Each row is a point. The points of each table are mixes of a few directions, plus a little noise. How many directions does each table use, and how many do they share? Where both have some left over, give the other angles between the two spaces (their principal angles), to ten degrees, smallest first.

First (4 x 2):
[[ 0.26  0.06]
 [-0.21 -0.04]
 [ 0.50  0.10]
 [-0.55 -0.12]]
Second, 6 rows:
[[-0.08  0.39]
 [ 0.09 -0.43]
 [-0.13  0.57]
 [-0.05  0.21]
 [ 0.11 -0.51]
 [ 0.04 -0.21]]
Directions: first 1, second 1, shared 0; angles 90

First (7 x 4):
[[ 0.03 -0.48  0.01 -0.13]
 [-0.06  1.04 -0.03  0.29]
 [ 0.05 -0.80  0.01 -0.22]
 [-0.02  0.53 -0.01  0.14]
 [ 0.01 -0.04 -0.01 -0.02]
 [ 0.02 -0.18  0.00 -0.06]
 [ 0.01 -0.04  0.00 -0.02]]
Second, 6 rows:
[[ 0.33  0.16 -0.10  0.61]
 [ 0.04 -0.02  0.19  0.13]
 [-0.01 -0.31 -0.46 -0.31]
 [-0.27  0.64 -0.03 -0.25]
 [ 0.08 -0.05  0.37  0.25]
 [-0.16 -0.42  0.03 -0.43]]
Directions: first 1, second 3, shared 1

First:
[[ 0.43 -0.28 -0.02  0.04  0.17 -0.03  0.20  0.21]
 [ 0.57 -0.30 -0.12  0.10  0.37 -0.28  0.21  0.15]
 [-1.06 -0.06 -0.28  0.13  0.23  0.35 -0.29 -0.40]
 [-0.33 -0.30 -0.16  0.10  0.26  0.28 -0.01 -0.06]
 [-0.11  0.13 -0.18  0.07  0.24 -0.36 -0.09 -0.24]
 [-0.01  0.74  0.42 -0.27 -0.82 -0.11 -0.18 -0.02]
 [ 0.27 -0.22  0.11 -0.03 -0.07  0.21  0.15  0.25]
 [ 0.22  0.28  0.24 -0.14 -0.38 -0.08 -0.01  0.11]]
Second:
[[-0.09 -0.06 -0.05  0.03  0.08  0.04 -0.01 -0.03]
 [-0.07  0.30  0.48 -0.25 -0.81  0.50 -0.05  0.24]
 [-0.37 -0.82 -0.36  0.26  0.67  0.56  0.12  0.03]
 [-0.12  0.65  0.11 -0.13 -0.35 -0.42 -0.22 -0.24]
 [ 0.47 -0.10 -0.05  0.04  0.19 -0.30  0.14  0.10]
 [-0.04  0.31 -0.03 -0.02 -0.03 -0.35 -0.11 -0.18]
 [ 0.23 -0.27 -0.09  0.07  0.25 -0.02  0.13  0.10]]
Directions: first 3, second 3, shared 3

First (9 x 11):
[[ 0.11 -0.07 -0.16  0.06 -0.15 -0.14  0.00  0.04 -0.06  0.00 -0.09]
 [-0.31 -0.03  0.14 -0.27 -0.07  0.11 -0.09 -0.47 -0.44 -0.08  0.23]
 [ 0.12 -0.13 -0.22  0.14 -0.22  0.29 -0.16 -0.07 -0.44 -0.19 -0.32]
 [-0.13  0.07  0.28 -0.02  0.23  0.61 -0.12 -0.18 -0.23 -0.10  0.04]
 [ 0.25  0.27  0.05 -0.01  0.23 -0.98  0.47  0.48  0.99  0.52  0.40]
 [-0.42 -0.19 -0.05 -0.24 -0.21 -0.09 -0.26 -0.28 -0.13 -0.20 -0.04]
 [-0.25 -0.11  0.07 -0.02  0.06  0.28 -0.23  0.06  0.17 -0.16 -0.15]
 [ 0.56 -0.07 -0.36  0.44 -0.17  0.41  0.04  0.13 -0.57 -0.13 -0.45]
 [ 0.05  0.23  0.22 -0.10  0.31 -0.54  0.30  0.25  0.72  0.36  0.35]]
Second (10 x 11):
[[ 0.02 -0.03 -0.16 -0.01 -0.05 -0.12 -0.17  0.27  0.26 -0.13 -0.27]
 [-0.56  0.06  0.31 -0.51 -0.13 -0.34 -0.52 -0.10  0.11 -0.06  0.46]
 [-0.18  0.02 -0.04 -0.21 -0.07 -0.23 -0.37  0.26  0.34 -0.18 -0.12]
 [ 0.30 -0.30 -0.49  0.37 -0.45 -0.24  0.02  0.21 -0.13 -0.03 -0.40]
 [ 0.68  0.07 -0.16  0.60  0.43  0.69  0.87 -0.09 -0.25  0.18 -0.34]
 [ 0.14 -0.05  0.13  0.20 -0.01  0.22  0.44 -0.46 -0.57  0.27  0.33]
 [-0.22  0.15  0.24 -0.26  0.19  0.04 -0.13 -0.04  0.14 -0.03  0.20]
 [-0.39  0.20  0.37 -0.43  0.21 -0.02 -0.28 -0.04  0.25 -0.06  0.31]
 [ 0.43  0.07 -0.06  0.38  0.32  0.48  0.59 -0.10 -0.18  0.13 -0.17]
 [-0.21 -0.19 -0.14 -0.14 -0.45 -0.48 -0.43  0.11  0.03 -0.09  0.02]]
Directions: first 4, second 3, shared 1; angles 30, 30
